Every row gives one point. The window is the flat piece filled in between its corners: a triangle in 3 columns, a solid with four corners in 4, and so on. A path goes straight from each point to the next, and from the last back to the first. After which points does the path pass through the window?

Window, 4 rows:
[[-1.9  7.3  5.4 -2.2]
 [-2.4 -5.4 -0.8  5.5]
 [-1.3  4.2  0.3 -2.9]
 [ 3.0 -3.8  0.7  4.9]]
Path:
(1): [-1.3  1.1 -1.6  8.9]
(2): [-2.9 -9.1  0.7  1.1]
(3): [-1.6 -3.6  6.5 -0.5]
(4): [-2.1 -0.2 -0.5  3.9]
(5): [-1.3  5.6 -1.1  4.2]
(6): [-2.2  2.4  6.1 -2.4]
(7): [ 0.1  0.7  4.5 -6.9]
(8): [-0.5  7.0  0.3  0.1]
(9): [ 1.1 -1.8 -1.9  5.5]
(10): [ 0.2 -5.8  2.0  0.3]
(11): [-3.5 -8.6  1.4 -0.1]
(12): [-1.3 -1.9 -1.7  8.2]
Through the window after points: 1, 3, 5, 11

Window, 6 rows:
[[-1.6  2.7 10.9 -2.2  0.6  1.3]
 [-1.3 -0.9 -4.4  4.0  1.1 -2.3]
 [ 4.8  2.8 -0.5 -1.5  1.3 -1.6]
 [ 2.8  0.1 -1.6 -1.1 -5.9 -2.5]
 [ 0.2 -5.8  1.9  0.9  0.0 -0.6]
 [ 1.9 -3.6 -7.9 -9.5 -4.3  2.6]]
Path:
(1): [-1.2 -1.9 -3.5 -9.7 -1.9 -4.5]
(2): [ 0.7 -3.4  2.2 -1.5 -1.1 -8.5]
(3): [ 0.4 -5.0  0.8  1.3 -0.1  3.6]
(4): [ 6.7  4.3  2.4 -1.2 -1.9  6.0]
(5): [ 0.3 -3.4  3.5 -4.6 -3.6 -1.9]
(6): [-2.1 -2.8 -1.8 -5.8 -0.6 -3.6]
(7): [ 5.9 -1.6 -1.7 -0.3 -1.8  3.8]
(8): [ 0.8  1.5  2.2  0.7 -0.6  3.6]
(9): [ 0.1 -0.6 -0.3 -3.5  3.7 -6.9]
(10): [ -0.2  -2.7  -6.4 -10.2  -2.3  -2.3]
(11): [ 4.7 -3.2 -5.8 -3.8 -5.4  7.8]
(12): [ 1.6  2.1  3.8  0.8 -0.6  6.1]
(13): [-1.7  1.0  8.3 -5.3 -0.2 -5.3]
(14): [-0.7 -3.5  2.4 -1.0  0.8 -4.5]
(15): [ 4.3 -1.5 -0.2  1.1 -1.1  5.6]
(16): [ 4.4 -4.3 -7.2 -3.7 -4.5  7.9]
Through the window after points: 2, 6, 10, 12, 14, 16

Window (6 x 6):
[[-10.2  -1.9   3.7   8.0  -0.6  -3.4]
 [ -3.3   0.3   2.1  -1.0   7.9  -0.5]
 [ -4.7  -2.1   0.4 -11.0   3.8   5.0]
 [  6.7  -0.1   1.5  -4.0   1.9   1.7]
 [ -2.8  -4.5   0.9   5.6   3.2   1.5]
 [  2.6   0.7  -8.3   8.1  -4.7  -1.6]]
Path:
(1): [-1.1 -3.2 -1.0 -2.3  0.7 -4.0]
(2): [ 1.2 -2.7 -2.8 -3.6  0.8 -0.6]
(3): [ 0.6  3.2 -6.9 -0.2  1.0  8.3]
(4): [-1.2  2.9  0.0  5.6  1.6  2.1]
(5): [-1.5 -5.0 -1.2  0.9 -0.9 -2.2]
(6): [-3.3 -7.0  0.4 -3.3  1.6 -6.0]
(7): [-1.5 -0.1  1.4  3.2  5.1  3.1]
(8): [-0.9  4.0  0.2 -0.4  2.7  4.1]
Through the window after points: 4, 6

Window, 8 rows:
[[ -3.5  -5.8   2.0   0.6   3.9  -2.1   0.8   5.9]
 [ -6.1   3.8   0.5  -3.4   3.0  -2.7   5.8  -0.9]
 [  0.4   2.4   8.4   0.5  -0.1  -0.4   3.3  -2.6]
 [-10.1  -6.5  -1.8  -4.3   5.8   5.6   3.8   2.0]
 [  6.0   0.6  -1.6   3.3   0.6   0.2  -3.6  -0.8]
 [  8.1 -10.9  -0.1   1.9 -10.4   0.9  -2.7   2.0]
 [ -7.3   4.7  -8.1   7.7  -4.3   8.0  -1.0  -0.7]
 [ -1.8  -9.3   2.7  -2.9   1.6  -3.8  -5.7   1.6]]
Path:
(1): [-1.8 -7.0  1.9  2.1  4.7 -1.5  3.4 -6.2]
(2): [ 0.2  0.1  4.7 -2.4 -4.1  0.2 -3.3  6.8]
(3): [-2.5  1.8  1.6 -3.9 -2.1  3.8  0.7  5.9]
(4): [-3.5 -4.9  0.8 -0.1  2.3 -0.1  3.0 -2.3]
(5): [-3.4 -7.1 -0.8  0.9  1.1  0.4  0.0 -2.8]
(6): [-3.1 -1.4  1.0 -4.4  1.8  1.0 -1.9  2.2]
(7): [ 1.5 -4.5  4.9 -4.6  1.8  0.3 -3.8  4.5]
(8): [-1.5 -9.0  2.0 -1.6  3.6 -4.2  0.4 -1.6]
(9): [-4.1 -6.9 -1.2  3.6  3.3  1.2  2.2 -1.3]
(10): [-3.2 -2.3  1.3 -3.3  1.0  3.0 -0.9  3.8]
(11): [-1.2  0.8  5.3 -5.8  0.4  0.6  0.7  3.6]
(12): [-3.2 -7.3 -1.2  0.9  3.8 -6.5  4.1 -3.3]
(13): [-2.1 -6.5 -0.6  3.2  1.2 -2.0  0.9 -0.2]
(14): [-0.5  0.7  3.4 -0.9  1.2  1.0 -1.4  3.1]
(15): [-3.8 -3.5 -0.4 -3.2 -0.5  4.6 -2.9  9.1]
(16): [-2.8 -8.8  0.8  1.3  3.2 -2.2  4.2 -4.2]
Through the window after points: 1, 3, 13, 15

Window:
[[ -0.9  -0.3  -5.8  -6.4  -1.8   0.3   2.0  -0.2  -3.7]
 [  1.6   3.7  -1.1   2.5   3.9  -5.8  -1.3 -10.7   2.7]
 [  1.7   0.0  -0.6   4.1  10.2  -0.4   3.3   1.9   0.8]
 [ -2.6  10.0  -3.8  -2.3  -1.2  -2.5  -1.3  -0.5  -3.4]
 [ -3.1   5.5   6.0   2.1  -6.7   6.0   0.0   0.6  -2.9]
 [ -2.1  -5.0  -3.9  -1.8   2.4   2.1  -5.7  -3.7  -5.2]
 [ -2.3  -7.8  -4.0  -9.0   1.5  -8.9   0.1   2.8  -5.2]
 [  2.8   0.7   6.5  -3.9  10.6  -0.4   2.4  -3.2   4.1]
 [ -6.9   0.5  -1.7  -0.7  -1.1  -1.1   0.4   4.3   1.9]]
Path:
(1): [ -5.0  -0.3  -1.0   0.9   2.5  -4.5   6.1  -0.7 -11.8]
(2): [-0.3 -1.2 -2.2 -1.6  3.2  1.9 -4.4 -1.9  0.2]
(3): [ 2.3 -0.1 -0.7 -3.4 -1.8 -4.5 -5.2 -0.9 -2.3]
(4): [-4.1 -0.3 -4.0 -1.3  3.0  2.0 -1.6 -2.4 -3.8]
(5): [-7.6  3.3  6.2  1.4  1.8  5.8  2.2 -4.5 -0.8]
(6): [ 5.8  2.2 -3.5 -0.8 -4.9 -1.7 -1.1  6.4 -3.4]
(7): [ 0.3 -0.4 -0.8 -6.2 -3.1 -3.5 -6.6 -2.2 -0.6]
(8): [-4.2  2.0 -0.5  0.1  2.1 -0.1  6.2 -1.2 -3.8]
(9): [-3.7  3.9  5.5 -5.3  7.3 -1.7  4.5 -9.4 -4.3]
(10): [ 2.1 -2.6 -7.2 -0.2 -0.5 -0.2 -3.6  2.0 -1.4]
(11): [ 1.8  1.6 -1.4 -4.0  2.8 -1.8 -2.9  0.2  1.3]
(12): [-1.6 -0.8 -2.2 -3.2  1.9  0.1  3.2 -3.0 -3.0]
Through the window after points: 1, 3, 5, 11

Window:
[[ -6.0   0.7  -1.8  -6.3   2.9  -1.9  -4.6  -1.8  -0.3   3.0   1.1]
 [ -7.4   1.9  -2.1   0.4  -0.4   1.4   2.4  -2.8   3.3  -6.4   0.3]
 [ -6.9   3.6   4.0  -4.0  -5.8  -1.8   0.0  -1.3  -3.1   1.0   1.1]
 [  1.9   6.3   6.1   5.1  -0.4   6.5  -7.8   1.1   4.4   0.2  -5.3]
 [ -2.2   5.5  -1.7  -0.5  -2.8  -4.8   5.0   8.4   7.1   5.3   2.7]
 [ -4.5   5.9  -1.2  -7.9  -1.9  -2.9   3.2   6.6  -3.0  -3.3   5.0]
 [  1.2  -2.0   3.9 -12.3 -14.1   0.4  -0.2  -9.6   0.1  -5.9  -0.3]
 [ -1.7   2.2   0.9  -1.4   0.3  -1.4   4.8   0.0  -0.7   6.2  -4.5]
 [  5.8   0.2  -1.5   4.8  -5.4   3.7  -5.0  -8.3   1.7   4.6  -0.8]
 [ -3.3  -1.1   4.1  -0.1   0.7  -3.3  -4.3  -2.2  -0.6  -4.8  -3.0]
 [ -3.0  -1.6   2.7   0.3   3.0   0.3   3.2  -2.4   2.1   2.5   2.8]]
Path:
(1): [-3.3 -7.8 -2.3 -9.4  1.4  4.7 -2.0  5.6  3.1  1.1  0.6]
(2): [-2.9  8.0  1.7  1.0 -4.2 -1.6  2.4 -3.5  0.3  0.2  0.0]
(3): [ 2.8  8.5  3.6 -1.5 -1.5 -5.8 -2.6 -3.5 -1.0  3.4  1.9]
(4): [-3.5 -1.0  0.7 -3.4 -2.4  2.2  0.5 -1.7  0.1 -2.1  0.3]
(5): [-2.1  1.2  2.2 -4.3 -6.2  2.9 -1.4  0.0  0.3  0.7  0.2]
(6): [ -3.4   7.1   1.5   0.8   3.2 -12.5   3.5  -3.0  -4.7   4.7   1.4]
(7): [ 1.3  6.3  3.5 -2.4 -1.5 -3.2  0.6 -4.0  2.2 -1.3  1.3]
(8): [-6.4  1.0 -1.6 -0.3 -1.5  0.7  1.6  2.3  2.5  0.7 -0.5]
(9): [-6.7 -1.5  0.2  0.7 -6.1  0.5 -0.9  5.3 -0.2 -0.9 -2.8]
(10): [-1.5  3.4  2.7 -2.5 -0.3 -0.4 -2.7 -5.0  0.6  0.2  1.6]
(11): [-0.3  6.3  0.1 -4.9 -1.8 -2.3  5.1 -8.3  7.0 -1.5  5.4]
(12): [-4.5 -3.9  1.3 -3.9 -4.9 -1.1 -2.4  3.3 -4.6  1.2 -2.1]
Through the window after points: 7
